Each row is a point. Before rounding, the points of a table are all equally far from one centre. They may lie mostly on one side of it. Write the centre, to within rounding.

Points:
[[-52  -9]
 [-20 -26]
 [-55  -5]
 [-60   6]
 [-45 -16]
 [-26 -25]
 [ -5 -25]
 [-16 -26]]
Centre: [-16  20]

Points:
[[ 26 -28   5  -2]
 [-14  -9  38  10]
 [-19 -60  11  51]
 [-51 -50 -20  30]
 [-21 -20 -35  31]
 [  7 -53 -30  -6]
 [ 19 -30  -2  39]
 [  8 -18 -17  38]
 [ 19 -12  11  20]
 [ 16 -58 -20  25]
 [ 20 -36 -10  37]]
Centre: [-17 -38   2  12]

Points:
[[ 37  -8  10  24   5 -29 -38 -34]
 [ 16  -2 -15 -26  14 -39 -11 -36]
 [  3   8  16 -28  15 -33  -2 -29]
 [ 17 -29   9  -2   9 -35   1 -35]
 [ -1  18   8  13  19 -23 -15 -59]
 [ 22  15  -7  22  29 -24 -37 -46]
 [ 20  15  -4  23  42 -32  11 -43]
 [  4   7 -14   7  53 -24  -8 -21]
 [-21  -4  21  22  17  -8   3 -27]
 [  5  13   4   5  20 -31   7 -60]
 [ 10   2  -1 -11  45  -9 -27 -19]
 [ -4   9 -31  -1   6 -16 -16 -54]
 [ -2  13 -22  11  16 -18  25 -52]
 [ -9  -1  -1  -6  32 -24  -5 -44]
 [ -8  20 -39 -13  -2 -17 -22 -11]]
Centre: [ 19  11  -5  11   4 -11  -3 -16]

Points:
[[ 11  -5  34  19  28  23  -4  30  16]
 [-10  -2  58   6 -25  35   0  18 -16]
 [ -1 -20  57  16 -17  12   2  19  26]
 [-13 -21  45   9   3  16  22  -4  28]
 [ -4   2  28  21 -13  35  24  25  33]
 [-16 -33  44  28 -14  17   6  27   6]
 [-18  -1  60  28 -26  21  21  21   6]
 [ -4  16  46 -12 -19  24  -2  39  14]
 [ 29 -36  15  36  -6  18  13  25  -2]
 [-15  -8  59  25  19  14  23  23   1]
 [ -5 -34  32  29 -19  16  13  36  13]
 [-13   6  32  49 -19  18  14  25  18]
 [ -9 -35  51  15 -24   6  22   6  15]
 [-28 -19  48  17 -20  23  17  16  11]
 [  6   5  59  -6  13  21  32  34   5]
 [-22  20  46  18   4  15  35  22  21]]
Centre: [ 6  2 23  8 -8  1 15 13 -7]

Points, 19 rows:
[[-12  18  11  16  34   5 -10 -46  33  15  16  15]
 [ 12  15  -6  12 -37  17 -17 -41  23  12  13 -14]
 [ 16  19  -7  35  -6   6 -24 -26  44  27  16  -9]
 [ 16 -17  -3   8  21   6 -14 -35  57   1   2  17]
 [ 21  28  -3  31  -1  -9  20 -49  26  14  -1 -17]
 [ 14 -12   9  15   7  -2  -8 -60  48  12  22   2]
 [  1  33  -2  19   4  28 -16 -34  33  16   4   8]
 [ 16   9   9  14   4  22 -31 -34  32   3  35 -21]
 [  9  15  20  -4  -5   4  -5 -40  44  40   1  -7]
 [ 10  -5  21  15  14   7 -12 -43  36  41 -21 -21]
 [ 29  -4   8  11   0  -1 -31 -53  26   4  31 -15]
 [ 20  -1 -21   6  -7  14 -13 -28  40  13 -32 -13]
 [ 19  39  -4  28   2   2  -7 -41  25  19  19 -12]
 [ -1  25  -9  23   4  -6 -31 -52  24   9  14   5]
 [ 21  25  -6  35  -5  -6  -7 -39  35  27   3  17]
 [-21  11  -5  11  18   7 -34 -51   8  16  22 -10]
 [ -1  32  15   8   8  27 -21 -26  27  22   1  16]
 [ 14  13  15  11  -5  27 -26 -47  32   8  -7 -18]
 [  9  25  30   1   2  19  15 -39  23   5 -15 -18]]
Centre: [  6  -8   3  13   6  -1  -1 -17   8  10   4  -4]

Points (22 x 18):
[[  6 -13  18 -35 -19  14  11 -23  17  -2   8  21 -45  29  30 -21  -7  29]
 [-10  30 -31 -18 -13   4  -4  15  11 -30 -23  52  -4  10 -14 -23 -21  18]
 [ 17   5 -23 -51 -16  -3  -4 -15  14   6  -1  38 -55  21   1 -16 -37  12]
 [  6   7 -32 -22  -8  10  15 -28  14  17 -39  21 -34  16  35  -1 -44   5]
 [ 11  -3 -25 -47 -33  13 -14 -26  13  -7 -30  32 -17  12 -13  -6 -23  47]
 [  4   2  -9 -29 -13  21 -11   4  34  -8 -12  43 -16  24  18  12 -31  29]
 [  1  32 -29 -27 -23  12 -13 -27  27  14 -12  28 -36 -20  27 -16  -3  36]
 [-10   8 -16 -25   9  -5   2  22  34  -1   4  33 -32  45  13 -23  16   1]
 [-37  -7 -33 -16 -22 -28  -9  10  21  13  -6  60 -37 -10 -15  12 -10  23]
 [  0 -14 -11 -30 -24   9 -15  -2  31  24   0  34 -38  10  10 -28 -37   6]
 [-22  18 -26 -54 -10  21  39  -5  12  -4 -21  47 -23  31  -3   7  -1  35]
 [ 10  18 -22 -33 -38  10  13   3  10   2 -11  20 -30  38 -21  -3 -33   6]
 [-15  40  -9 -32  19  15   2  12   1  -3  -1  53 -22  12  -1 -13 -34  20]
 [-11 -10  -9 -34 -22   2   5 -17  32  -8  -3   2 -34  37  -9  17  -1  39]
 [  5  17 -19 -35 -30   4  30 -12  49   6 -21  25 -31  19  11 -16 -26  34]
 [  4  11  -5 -35 -13   5  -7 -19  15  -4 -35  50 -22  20  -2  15 -51  36]
 [ 20   8   2 -13 -25  22   0 -23  45   3  -4  20 -18   6  18 -38 -22  16]
 [ -5  -6 -30 -32 -21   1 -19  -4 -17  -1 -30  38 -53  13  19   7 -11  36]
 [ 25  11 -26 -16  22  -9   2 -23  27  10  -7  17 -13  -5  48   8 -36  21]
 [ 32   7  -8 -53  -6  27  17 -20   0   2 -18  21 -21  10  34 -11 -10  51]
 [ -4   5 -50 -41 -23  18   9  -7  39   4  -7  36 -18 -32 -10   0   1  35]
 [ 17  -5   6 -50 -19  23  -7 -24  20  -1 -16  16   6  32 -16  21 -29  -1]]
Centre: [  7   0   1 -21   0 -15  16 -13   1  11 -20  31 -11  -7  -4  -1   8   7]

Points:
[[  2  29  -5  31  15  44 -19 -17   0   8  -1  33 -45  28  23  21   7   3
    5  -2 -15  -8  16 -16]
 [ 16  30   4  21  29  23 -23  -2  -3  22   9  36 -42  15   5  44   8  -4
  -13 -27 -18   2  27 -15]
 [-28  24  26  31  29  55  -6  15  12   9   5  18 -21  19  19   8   7   1
   -7   5 -18 -11  26 -23]
 [-19  20  19  23  19  28 -33  -4 -17   5  17  27 -21  36  -2  21  19   6
   -9 -21   3 -23   9 -44]
 [ 16  22  21  42   9  42 -25  14 -23   3   9  38 -30  37   7  15   1  18
   -7 -16 -18 -22  18 -17]
 [-13  43  -1  47   9  32 -25   7  15   8 -10  12 -28  19  18  19   3   5
  -30 -11 -19 -12  18 -40]
 [ -2  38  18  37  31  33 -20   0 -16   5   2  30 -22  49   8  15  -8 -14
   -2 -13  16 -10   0 -23]
 [  6  34  27  21   9  36 -18 -10   1  23  -1  27 -42  32   8  15  18   5
   17 -24 -21   3  28 -54]
 [ -8  32  10  22  18  33 -23  -6 -22  33   1  43 -48  10   9   4  10  15
  -21 -12 -18  -6  11 -26]
 [ 16  30 -14  27  29  35  -9  19 -15   8   1  15 -15  29  -8  22  22   1
   -8 -16 -26  -3  14 -26]
 [ 12   9  22  20  24  53 -24   1 -22  34 -12  24 -25  16  16   5  27  11
   -6 -12 -17  15   9 -29]
 [ 14  18   6  28   8  42 -37  31   7  13  -7  35 -27  28  14   8  18  -2
  -16  -8 -12 -13  17 -33]
 [  6  -5   4  34   3  44 -37   3  12 -15 -19  37 -20   5  20   8  23   2
   -8  -7 -36  -8  14 -19]
 [-20   2  -8  22  30  41 -16   5 -15   8 -11  36 -22  36  -5  30   1  16
  -13 -29 -15 -11  21 -32]
 [ 13  35  23  23  -2  29   2   2  -3  30 -16  24 -11  13 -19  22  29  -3
  -20 -28 -26  -6  33 -39]
 [ -5  30  18  46  25  35 -20   7  -3  10   7  47 -38   8   7   0  18  22
  -13  -4 -32 -22   2 -13]
 [-17  55 -14  33  25  38  -8   0  -7  14   3  27 -38  24  15  12  15  24
   -3 -17 -11  -6  13 -23]
 [ -9  36   7   9  28  29 -16  21 -11  16   1  35 -18  20   5   7   0 -10
    0 -19  -9 -36  19 -39]
 [  8   7  22  16   7  33   8  -2  -5   9  24  32 -28  24  14   9   6   2
   -1  -3 -13 -12  22 -46]
 [ -2  25 -10  25  17  47 -17  18  -8  16 -12  46 -32  41  -7   3  16  14
   -6 -25  -6  15  36 -35]
 [ -8  17  -1  31   7  48 -25  10 -11  23   9  40 -29  19  18  18  -3  14
    4 -14 -29  -1  26 -39]
 [ -8  27  11  54  14  38 -24  -2 -23   1   9  32 -27  16  15  18   6  10
   -3 -19 -24 -23  21 -36]
 [  8  30   3  30   5  38 -11  18   0  33  12  37 -28  28  12  16   9   2
  -12  -6  -6 -10  30 -34]
 [ -1  35   1  36   6  36 -14   1 -22  12  -9  32 -11  12   8  -1  23 -18
  -10 -23 -43  -8  14 -25]
 [  6  15  33  29  21  40  -9   5 -21  19   4  43 -34  24 -13  11  20  -5
    1  -7  -1  -8  29 -35]
 [ -9  34  10  20  23  17 -19   9 -12  18   9  33 -16  60   8  -4   3  23
  -17 -15  -5 -18  30 -36]
 [-24  15  18  29  18  41 -15  23  -2  21  13  32 -25  19  16  13   0   5
  -29   0  -6   7  39 -31]
 [-18  20  13  41  15  25 -20   6  -1  18   8  17 -22  10  19  25  16  -9
   -8  -1 -15 -30  33 -33]
 [ -4  20   0  31   7  39 -18 -19  -9  25  22  15 -31  24  17  -2  29  -8
    2  -9   1 -11  15 -18]
 [ -2  33  -2  40  25  35 -26  18 -20   6  10  24 -39   5  16  13  19   7
   -7 -34 -16 -23  26 -19]
 [ 16  27  10  25  22  36 -11 -13   1  16 -11  21 -15  26  15   6   8 -23
  -14 -11 -16 -32  29 -18]]
Centre: [ -5  17  20  26   8   5 -16   2   8   6 -13  19 -10   8  -2  -1  -2  17
   7 -27  -1  10  16  -7]

Points, 27 rows:
[[-13   0 -17   4 -21   3 -24  60 -22  -5   7  15   8  -6  24  12  21 -10
   -4  -4  21   9  -9  12]
 [-17   3   8   8  -2  -8 -13  25  -8  -2  25  15  18  -2  20  41   6  -1
    1  21  10   8 -18   6]
 [-14 -11  10  -1 -19   1 -14  42   1  -4  23  18  15 -15   3  25  15 -15
    5   1  23   8 -26   7]
 [-35  16   2  -3 -18  -3 -10  25 -10   5  46   6 -11  -5   2   9  11 -23
    4  31  13 -16 -10  16]
 [-28   2  -3  -5  -9 -18 -15  49  -6 -12  40  21   5  -8  17  22   7  -6
   -2  14   7  -6 -14   9]
 [-14 -14 -28  13 -20  -1 -20  30  -8  -9  20  17  12 -12  18  12  20  -4
    0   6  -4  -5 -13  27]
 [-17  10 -17  -3 -10   5 -20  41  -4 -13  35  14   3   5  19  10   4 -33
   -3  19  17  16  -4  11]
 [  5  -5 -27  -5   8  -3  -1  32   4  -3  21  23   6  -5  31  11  26 -27
    1  16  27   9   8   4]
 [ -8  -3   7 -10   8  -1 -24  28  -5 -25  13  19  10  -1  15  16  42 -11
    5   0  10   2  -3  12]
 [-12 -14   4  -5 -15 -15 -21  35 -11 -16  31  13  -1   8  28  18  13 -11
   -3  12  16  -6 -12 -10]
 [-29  -5  -4  15 -29 -24 -25  40  -2   1  25  11  -6  -2  14   8  24   2
   -5  13   6   0  -5   8]
 [-13   4  16  16 -19  -4   5  31 -10  -8  27  17   6 -19   2  11  34 -12
   -7  18  13   5 -20  18]
 [ -3  -9  -3 -12 -17  -8 -30  37  -6 -16  17   8   3  -9  21  16  32  -3
    1  19  22   7 -10   5]
 [-27 -15  -7  11   0  -3 -27  37  -2   0  29  20  15   0  10  15  11  -2
   -9   5   7   6  -9  10]
 [-17  17   1  16 -19  -5 -23  32   4 -16  36  11   9   0  36  14  10 -18
    0   8   3   4  -7 -10]
 [-16  -1   7   5 -38   4 -20  29  -6 -19  24  23 -11   4  23  23  17   9
   10  -1  12  -2 -10  16]
 [-27   3  -2   6 -24 -12 -20  37  11  -8  24  28  16  -1  29  15   5  -9
   -1  13   3  -4  -3   7]
 [-10  11  -9   4 -12 -19 -24  35 -16  -4  42   3   7  -4  16  19  25  -9
    9  14  32   4  -3  -1]
 [-12  -6   0  13 -16 -11  -9  15 -15  -6  24  20   5 -16  27  26  10 -19
    3  16   1   9 -26  -8]
 [-23   8  17   4 -14   4  -5  41 -13 -21  33  12   4   1  26  13  24  -2
    3  20  16  15  -7  -2]
 [-10  -2   8  15 -10 -11   1  31 -12  10  19  12  14 -18  31   6  22   9
   -6  24  16  15 -18 -10]
 [-10   2   2   0 -17   6 -19  31  -5 -13  22   4  -6 -28  36  24  17 -24
   -9  19  14  -2 -12   1]
 [-23  -2   6   3  -4 -17 -21  33 -11  -3  20   5   3   0  10  24   2 -12
   13  16  30  15   1   4]
 [-16  -7   8   9 -19 -10 -14  33   4  -2  28 -11  -3  -5  16   1   4 -13
   15  19  12  15  -7  21]
 [ -7 -17   6  -7 -16  13 -10  30 -15   0  33  -6  21   6  29  13  13 -12
   -2   0   5  12 -18  10]
 [-16   0  -2   8  -9  10   6  19 -32  -5  22  18  22  -6  25  25   8  -8
  -19  19  10   6   2   1]
 [ -4  14  -4  11 -10   5   6  26  14   9  27   2  19  -9  23  25  39 -11
   -1  19  28  18  -2 -17]]
Centre: [-10  17 -11  -8 -10   5   5  24  -3   8  10   6  -5  -1   9   8  15  -3
   4  -1   4  -6  -6  -3]

Points, 31 rows:
[[  6  23   2   8   7 -12  -2 -32 -16 -32  22  11   0  -2   3   0  -3  -3
   13 -24 -21  15   4 -52]
 [  6  28  -5   0  11   6 -17  23 -20 -13 -14 -13 -29  -3 -10   2  -4 -28
   13  -6 -42  27   5 -32]
 [-10  29 -30  30 -13  -4  10   1  -4  19  16  13 -15 -10   9  -4  12 -17
   23   0 -20  17   1 -33]
 [  7  26   1 -20  -3   5   0  34 -37   8  22  -9 -38  13 -26  -8  12  -3
   27 -23 -19  30 -19 -18]
 [  0  45   4  -5  26  -5  -6  -5  -4   2  30  -2 -19   7   1   5   2 -16
   29  16  -2  43  -6 -43]
 [ -8  40  -9  12  11   9   4  16 -16  -3 -10  20   1  13  -5   2   9 -15
   28 -15 -33  24 -13 -40]
 [  9  16   1 -14  16  -8  15  17 -21 -12   5  19 -14  -9  -6   9  25 -24
   30  -2 -29  17   6 -45]
 [ -5  34 -29   9 -20  -3   2 -25 -22  -1  15   9   1 -14  14 -10  14 -31
   17 -11  -1   8   9 -31]
 [  4  44  -1  -4  -9  16  -3  -4  20   2   0   3  13   9  -6 -18   7   5
   17   3 -24  -8 -10 -46]
 [  3  22   2  18  17  16   1  -1 -12   4   8  -1 -11  -5  24  14  -8 -26
   19 -36 -21  10   7 -42]
 [ 17  33 -23  -8  -4   7 -10   0 -21  -2  26  -9 -24   5  -7  -2  16 -23
   29 -10 -31  27  14 -24]
 [  7  56 -12  -7 -12  -6 -14  14  -8  11  -2   7 -20  14   5  10 -19  -9
    2 -28 -26  19  -6 -47]
 [  9  21 -17   8  -7  -9  -1  20 -10  -3   9  14 -15  28 -17   0  -5 -33
   14  -9 -23  15  -1 -38]
 [ 11  -8  -3  17  -4  18  -8  11 -32  -8  -4  22 -29   3  14  17  12 -13
   23  19   2   4   6 -38]
 [ 10  45  -8   5   6   5 -18  14 -20  -7  27   9 -28   6   8   2   8 -27
   36 -23 -11  36   9 -21]
 [ -1  31   0  -8 -12  23  -8  10  -1  10  38  19 -20   7  16   8 -34 -20
   16 -29 -26  22   4 -32]
 [  7  35 -34  -7  -1 -13  -8   8 -23 -18  20  35 -16  -5 -10  -9  18 -27
   -8  -7 -23  21  -4 -42]
 [ 26  37 -20 -10   2   8  12  21 -16  -1  -2  15 -18   8  -8  12  10 -24
   22  -1 -19  14   9 -30]
 [ 14  60  -8  -5   4 -24   4  -6 -27  -5   9  -2 -23  14   2 -17  18 -15
   13 -12 -32  23  -8 -35]
 [ -3  19  -4 -12 -13   9  -7  17 -26 -24  11  11 -45 -15  19   1 -19 -25
   15 -18 -32   5  11 -41]
 [ -5  25   9  17  16  -6  -5  21  -5 -12  15   5 -13  15 -16   3  -1 -14
   24   6  -9  49 -11 -42]
 [  5  25   2   4 -13  -4 -12  16   0 -43   2   2 -18   2 -16 -16   3 -19
   14 -10 -25  28  -1 -44]
 [ 20  27  -8  -6   2   6   1   4  -2  -9   2   4 -18  -4 -19 -18  12 -24
   49  -2 -36   6  -7  -8]
 [-16  21   0   2  -6   4   8   4  -8 -22   5  15 -33  17 -26   3  14  -6
   16   1 -24  11  20 -42]
 [-15  45 -15  -4  14   5  -8  16   2  10  15   1 -22  23   7 -21  24 -24
   17  14 -31  35  -5  -9]
 [ -2  30 -13  -2  17  -1 -24  29 -33 -21   3  -6 -37  10 -11 -32   3 -28
   13 -13  -9   3   5 -16]
 [ 21  31   4  14  22  13  -8   8   4   1  -2  10 -27  13  -3   7   0 -17
   15 -12 -35  18   2 -46]
 [ -6  28   4  13  13   4 -18   8  -8   8  -8 -24  -2  15 -10   1  10 -20
   28  10 -14  38  -1 -30]
 [  4  34  -7 -16   3  -3  -5  22 -14 -15   8   1 -22   5  -6 -14  11 -38
   42 -17 -17  29  -3 -21]
 [ 13  32   1 -13  -9 -11  -5   1  12  14  20  18 -24  -2  -6  14  -5 -27
   17 -13 -32  37  16 -35]
 [  5   0 -17   7   6 -10 -25   2   4  -2  29  13 -27   2 -17  -8  34 -27
   13  19 -16  21  -5 -30]]
Centre: [ -4  18  13 -10  -1   0 -11   1 -16   3  11  12 -15  -8   7  -7   2   3
  -5  -2  -9  11 -11  -6]

Points, 27 rows:
[[ -6  60 -43  -8  -1  17  -8   8 -30 -10  18  31  10   4  12  13   4 -33
  -12  -5 -13   2 -27  33]
 [ -8  49 -43 -11   3  16   6   9 -30 -16  17  28  15   7  15  18  18 -32
  -12  14 -24   9 -22  29]
 [-10  51 -45 -14   0  17  -3 -10 -14  -2  17  10   5 -12   7   0  -9 -41
   12  -6 -24  17 -15  34]
 [-20  57 -42  -3  -5  16 -22   7 -17 -11  -4  10  25   7   1  12   0 -40
   -9   9 -36  15  -1  26]
 [-24  44 -37   0   5  33   5   8 -20 -14   9  30   8  -2  -6  19  -3 -41
   -3   7 -18  15 -36  41]
 [ -6  40 -47  -3   8  18   8  -3 -15 -12  25  26  19  -8  -1  13  15 -21
  -15  -6 -32  17 -21  41]
 [  8  57 -44   7  -5  31   3  -5 -23  -2   6  26  12   3  16  15   6 -18
  -19  13 -39  -1 -36  22]
 [-16  36 -43  -9  -3  20  -2  16 -20 -25  19  29   5  -1 -10   2  24 -38
   23   0 -22  20  -8  29]
 [  0  28 -40   8   7   9 -33   7 -10 -29  20  33  11  -3   1  27  12 -34
    0   6 -31  19 -37  16]
 [-18  30 -57  -5 -10  15   8  -1 -15 -18  12  30   5   4  -9   1  -8 -26
  -16   7 -40   1 -16  38]
 [ 11  52 -33  -9  -4   6  -6  10 -18   1   3  18  11 -22   1  12  13 -34
   -9  12 -31  11 -30  50]
 [-11  41 -45 -14  13   1 -11  12  -4 -25   3  11  11 -21  -3 -15  16 -30
  -18  -1 -28   7 -10  22]
 [-14  32 -52  -8   0  -4  -2   6 -36   3  -3  16   4 -12  -2  28  15 -29
   -8  -5 -17   5  -8  29]
 [-13  46 -47  -1   2  23  -5  22 -17  -3  32  16  21   2  10   4   7 -29
   -9   9 -22  25 -21  42]
 [-28  54 -23   0  10  28  13  17 -10 -22   8  17   0 -13   6   4  19 -34
   -4 -10 -37  21 -13  31]
 [-12  38 -38  -8  15  -5  10   4 -27 -10  18  20  -1   4   7  12   2 -24
  -11  -2 -41  -3 -27  43]
 [ 12  49 -44  -2   8  14 -23  -1 -23 -16  27  14   6   3  -9   4  20 -26
   -3  13 -27  20   3  33]
 [-27  28 -32  -3   5  -3   5  -2 -29 -19  16  23   0 -11 -21  20  -4 -25
    3  16 -35   9 -27  32]
 [-26  57 -43   4  -3   4  -8   6  -1  -6   6   5  -3  -2  -9  -7  25 -28
  -20   6 -24  18 -18  17]
 [-16  49 -29   5 -10  20   4   0 -33   1  12  28  -4 -15  -4  -2   8 -41
   -8   8 -21   0 -21  37]
 [ -4  54 -48 -19  -5  22   4  15 -22 -11  15  18  20 -22  -8  18  10 -17
   -6  -4  -3  -6 -18  33]
 [-13  37 -47   3   3  20   1   7 -35 -23   1  40  12  -2  -3  12  -1 -38
  -17   1 -22  16 -23  29]
 [-12  47 -32   8  14   8  -5  16 -29 -17   9  14  -4 -26   0   8   8 -40
    7   4 -32  19  -6  29]
 [ -6  45 -35   9   8  32   3  -7   2 -19  20  17   8 -20  -7  13  -5 -34
    0  -3 -22   3 -23  47]
 [-21  54 -42 -10  -1  28   6  -9 -16 -16  14  33  -3  -7  -4  10  15 -16
    7 -14  -1  15 -10  31]
 [-16  54 -43   8  22  29  -1  14 -18 -16  20  27   7  -6  -2  10   3 -36
   -6   1 -15   6 -13  14]
 [-16  39 -40  -5  21  -8 -16  -1  -5 -12  23  23  11  -4  -2  13   5 -27
   -6   2 -24  33 -17  29]]
Centre: [  5  18  -8  -5  -9  23  -7  16  -7  -8  -2   7  -1   9   0   8  -4  -3
  -1  -1 -16  11 -15  14]

Points, 29 rows:
[[-13  25  27 -20  -9   8 -19 -30  -2 -17 -11 -27  11  -9  14  26  16  -5
   20   3  19 -19 -26  -4]
 [-15  30  24  -1   6   4   7   0  10  -4  19   1  13  -8  30  -4   6 -34
   25  12   0 -20  -2  32]
 [-47  32  29 -13   4  19 -11 -37  21  -6  -5  -5   1   8  -1 -10  14 -28
   36  -1  11 -18 -24 -22]
 [-10  56  10 -12  22  17  -6 -57  19  -5  -1   1  26 -16 -17  11 -12 -27
   25  -1  13 -11 -23  -3]
 [-20  32  29 -17   4  16 -15 -51  17   6   0   6  11  -4  20   2   8 -30
    5   5   6  -7 -19 -22]
 [-19  41  17 -30  14   5  13 -23  21 -13  -7 -26 -13  -6   0 -12  -9 -48
   -6  -4   8 -16 -39 -31]
 [-10  21   2 -13  -1 -11 -23 -24  11   4  10  -8   6 -11   9  -4  24 -48
   26  16  23 -20 -47   0]
 [-18  55  16 -39   6   7 -15 -39  12  -7  -5   1  -8 -18  -1  10  10 -27
   19  -4  15  -7 -40 -13]
 [-20  41  15 -10  -7  18 -20 -23  19  20  -5 -15  -8 -41   5  21  16 -36
   11   1  15 -19 -33 -15]
 [ -9  26  18 -13   9  -9  -3 -42  19  -5  -4  -1   8 -33   1  -7   5 -39
   -4   6   8  -2 -53  -1]
 [-13  52  24 -24  12  19  -5  -7   1  25  -6   7  14  -2  26   6   6 -44
    0  14  20  -3 -41 -21]
 [ -6  22  12 -19   1  21 -31  -7  30  -3   3  -1  12 -15   3   5  -1 -50
   45  12  -4 -12 -30 -11]
 [  2  37  -6  -2   6 -10 -31  -8  26   3   6  18  14 -13  -8 -10  12 -28
   10 -18  21 -24 -22   0]
 [-22  47   1 -25   3  -5  18 -25  24   8 -14 -13 -19 -16   4  -1  12 -38
    5   6  14 -34 -35 -14]
 [-32  57  28 -25   7 -12  -2 -28   9 -11  17 -10  22 -13 -23  10  14 -23
   17   8  36 -16 -21   2]
 [-12  30  20  -7  26  -1 -18 -45  11  16  10  16 -13 -35   1  -2   2 -37
   10  11  -3 -17 -33  -6]
 [-17  34   7 -12  12  15   3 -40  10   0  -7   4   1 -10  28   8   6 -34
   26  37  16  11 -27 -11]
 [-23  21   6 -23  32   9  -3 -33 -22  -5 -18   3   7 -22 -15   8   9 -38
   23 -11  19 -24 -20 -14]
 [-14   7  21   0  13  -1 -13 -22  14  11  20   8   3 -23   4  -5  -2 -50
    8  24  16 -24 -60 -16]
 [ -3  43  24 -27   3  16  -1 -17  27  -8  -5  28   1 -23   0   3   8 -18
   34  -1  16  -4 -47 -22]
 [-32  20  31 -31  11   6 -23 -30  20   9  18   7   5  -9  12  20   5 -35
   23   6  11 -22 -51 -18]
 [ 27  43  11   4   9   2  -1 -21  23  10   2  -7  -8   9  11  25  30 -21
   21  18   7 -24 -24   1]
 [-38  23  17  -9   7   9 -23 -29  12  -5   7  -3 -12 -13  24  17  14 -35
    0   3  21 -12 -26  10]
 [ -9  26  -9 -30  -5  -1  18 -22  11  -6 -11   5  -1   1 -17  -5  -6 -55
    1   2   8 -16 -43 -11]
 [ -9  42  30  -9   0   6 -16 -29   0  -2  -9  17  -6 -13  -7 -19  18 -39
    8  -5  19  -3 -36 -18]
 [-17  33  10  15  -7 -10   4 -28  21 -11  18  15   2  -8  16   3  22 -21
    1  -3  20  -8 -52 -15]
 [-17  31  19 -25  11  11 -10 -10   9  13 -12  24  -7  -8   4 -13  -5 -33
   -1  -6   1 -34 -11  11]
 [-11  31  18 -11   1 -13  -3 -23  20  -7 -13  -8 -25 -26  -8 -10  15 -42
   36  10  38 -17 -34  -7]
 [-18  37   8 -24   4  -4 -11 -20   5 -16   2  16  17  -7   8   1  14 -48
   31  24  21 -15 -30  -8]]
Centre: [-12  27  15  -1  14  -1   5  -6   6  11   7 -12   2  -3  -6   9 -12 -18
  21  -1  12  -6 -26  -9]
